Each point is reached from the start by the listed moves, each made 0, 1 or 2 times, or once backwards (-1), plus a little noise. Say if it took an odd or an even number of moves. Then give how often each move was made.

Moves:
(1): 34  16  -7  5  2  2
(2): -23  49  -3  0  -13  6
(3): 6  7  37  0  -6  25
Start: -8  -13  28  -16  -1  32
Points:
-19  -78  37  -21  8  24 -> even (-1, -1, 0)
6  54  21  -11  -15  37 -> even (1, 1, 0)
4  105  -30  -6  -19  23 -> odd (2, 2, -1)

Moves:
(1): 24  3  -10  -7  -1  4  5  2  4  2  2  2  2
(2): -1  22  12  2  2  -12  -1  8  5  -8  -2  0  0
(3): 6  -1  21  9  -7  3  4  5  -2  5  11  4  8
(4): 10  -3  -13  24  10  -3  -19  -2  9  4  0  -9  -7
(5): 5  -12  5  -12  22  3  0  14  -8  -10  -2  -2  0
(6): -9  9  -3  8  -1  21  -7  15  2  3  -1  -14  -4
(7): 4  6  -9  18  5  -6  28  6  -8  1  -2  -1  0
(8): -5  -2  -10  -3  2  -7  -2  12  7  5  4  -9  1
(9): -2  -4  6  -1  4  7  8  -9  24  7  -16  -1  7
(10): 1  13  -1  -8  11  0  1  -3  -8  26  -3  -4  -3
(11): 0  0  -10  3  5  12  -2  -16  10  -8  31  -3  -14
Start: -4  -3  -18  21  -2  -16  10  -6  -1  6  -4  21  -9
Points:
37  0  -70  121  16  26  24  30  1  39  4  -21  -20 -> odd (1, -1, 1, 2, 0, 2, 2, 0, 0, 0, 0)
0  -13  10  59  66  -35  35  -2  69  -45  32  8  -12 -> odd (-1, 2, 1, 1, 2, -1, 1, 1, 2, -1, 2)
25  -6  -81  8  39  20  -39  8  90  -30  43  -26  -39 -> even (2, 1, -1, 1, 1, 1, -1, 2, 1, -1, 2)

Moves:
(1): 31  -5  -2  -3  2  -9  13  7  2  11  1  -6  4  2  7  2  0  -14  2  13  15  5  -2  0  -4  -3  13
(2): 1  29  -4  1  -2  8  -3  1  1  -4  -1  -8  0  -10  -3  3  11  0  -3  0  1  11  -2  0  3  10  16
(3): -2  2  19  0  9  7  -5  0  8  -6  -3  -6  8  11  1  0  -10  4  6  -1  5  4  9  -7  -4  -10  1
(4): 5  6  7  32  -11  -8  0  9  -1  -9  -7  -8  -4  7  11  -7  2  -7  -12  0  13  2  6  -11  28  -8  -14
(5): -6  2  -11  -5  25  4  -4  -4  -2  -1  1  4  6  5  9  1  -2  -8  -12  4  3  -2  -3  -5  4  2  3
(6): 5  -6  -3  8  -4  29  5  -6  -7  7  -10  -4  -4  -8  -3  -2  4  -2  4  8  -5  3  6  2  1  -1  5
(7): -5  5  3  -4  2  -2  19  10  -3  -2  -2  6  -4  -3  -4  0  -5  1  -9  0  5  -3  9  1  1  5  -1
(8): 10  -5  3  -4  -8  12  -11  35  -6  -7  -4  0  -2  -2  5  -3  -17  -5  -5  -6  -9  -2  -10  -9  1  6  1
(9): -2  -4  -6  -4  3  5  -5  10  29  -1  -4  5  0  2  6  4  5  13  5  -3  2  6  5  -3  6  -9  4
(10): -9  -1  4  -4  -1  -5  2  4  -1  26  3  -6  -6  5  -5  0  8  -7  -2  -4  -4  -3  0  -3  13  0  8
(11): 1  2  -1  4  -8  4  1  2  4  7  28  -5  6  9  0  3  -7  8  -1  1  5  -4  2  13  1  8  1
(12): 3  5  10  2  -1  0  0  -1  -2  -2  4  20  -5  0  12  -1  1  9  2  5  -4  5  -1  1  5  1  0
(13): -4  4  -4  9  -8  -3  4  0  -1  6  -6  15  32  7  9  -2  8  -5  3  1  -2  -14  8  -4  3  2  2
(14): 2  7  -11  -10  -12  -3  5  -6  -3  -9  -7  4  -5  27  -1  0  3  -5  -1  -1  1  3  1  6  -2  -11  8
(15): -19  5  -10  -2  -9  -7  -2  -5  -12  -5  -4  -15  -6  -4  27  5  -3  -6  -2  0  2  4  11  10  -14  25  3
(16): -2  -7  5  4  -6  8  10  -3  7  -4  1  3  -2  3  -5  34  -2  -8  -7  7  2  -6  -2  -10  -10  1  -14
(17): -2  -9  3  -1  4  7  -2  9  -5  -5  12  -4  -8  2  4  3  23  3  -6  2  -9  -5  3  -8  -2  -6  2
(18): 9  -3  -8  3  6  3  -5  0  -17  3  -6  -12  6  3  -10  9  1  22  6  -3  1  2  2  -13  -3  8  7
(19): -11  -1  3  10  7  -6  0  5  -2  -5  7  1  -6  -1  2  7  -1  -6  28  -4  -4  -6  -2  -2  6  -4  7
(20): 1  -1  -2  -2  4  -13  -2  5  1  2  0  -9  -3  -1  2  0  1  11  4  24  -7  -5  -8  1  1  -6  -3
(21): -9  -1  2  -5  0  -2  -11  -1  0  -2  4  3  -6  0  -3  5  1  1  2  6  15  -8  6  2  -1  0  9
(22): -10  -1  -3  2  -3  -3  4  9  2  0  2  7  7  4  -2  -3  4  -2  0  -2  3  20  -3  2  2  -1  -4
(23): 4  5  -13  4  2  -4  -9  9  10  14  -5  10  -7  -7  -6  -3  -3  2  -6  3  -13  2  27  2  -10  -12  -2
(24): 1  -2  1  4  7  0  4  7  -4  2  -8  -1  4  4  3  7  4  0  -6  -1  4  3  3  21  -3  -6  4
Start: 2  13  -5  -11  4  -8  2  -10  3  0  -3  -1  7  -6  -4  -24  -9  -8  -21  13  5  -5  -4  -12  -2  -1  19
Points:
-11  4  3  -110  10  -22  43  75  33  -75  -15  39  -45  48  40  21  5  -9  -75  56  23  50  2  14  -74  -30  32 -> odd (1, 0, 1, -1, 0, -1, 2, 1, 1, -1, -1, 1, -1, 2, 1, 1, 2, -1, -1, 1, 1, 2, 0, 1)
5  3  -14  -28  26  -53  24  55  -120  16  57  -6  1  25  82  40  -96  -38  -12  11  91  -58  -13  15  -1  121  91 -> even (2, -1, -1, 0, 2, -1, 2, 2, -1, 1, 2, 2, 0, 0, 2, 0, -1, 2, 2, -1, 2, -1, -1, 1)
-29  6  31  1  55  -2  -57  71  -44  -32  -2  11  22  -11  66  -60  22  -15  -68  -14  -28  -57  -43  -88  72  14  19 -> odd (-1, 0, 0, 1, 2, -1, 0, 2, 0, 1, -1, 1, 1, -1, 0, -1, 2, 0, 0, 0, 0, -1, -1, 0)
94  20  43  69  -33  63  20  66  -32  48  -111  -27  77  35  21  40  -19  -47  -55  51  58  6  35  -101  46  -3  55 -> odd (2, 1, 2, 2, 0, 2, 0, 2, 0, 2, -1, 1, 2, 0, 0, 2, -1, 2, -1, 0, 1, 0, 0, 1)
-78  4  -34  38  -12  -49  48  33  -64  18  -75  30  -63  4  52  33  -8  -12  6  86  20  11  61  34  14  3  30 -> even (0, -1, -1, 1, 0, 2, 2, 0, 0, 1, -1, 2, 0, 1, 2, 1, -1, 1, 2, 2, 2, 2, 1, 2)
-5  24  -37  6  21  -56  10  99  62  71  -2  -51  -48  -41  1  44  -45  -58  -40  87  37  30  25  -58  18  5  31 -> even (2, 1, 0, 1, 1, 0, 1, 1, 1, 2, 0, -1, -1, -1, 1, 2, -1, 0, 1, 2, 1, 2, 2, -1)
18  7  58  23  6  43  17  117  17  7  -81  -2  -2  -10  -22  -71  -50  1  16  10  0  30  12  -30  71  -62  35 -> even (0, 0, 2, 1, -1, 2, 2, 2, 1, 1, -1, 0, 0, 0, -1, -1, -1, 0, 1, 1, 0, 1, 0, 1)
7  -57  20  117  12  22  22  91  -43  44  8  -39  89  59  60  59  14  -103  -18  21  42  -12  65  -59  8  -23  15 -> even (2, -1, 2, 2, 1, 1, -1, 1, -1, 1, 1, -1, 2, -1, 1, 2, 2, 1, 2, -1, 0, 2, 1, 2)
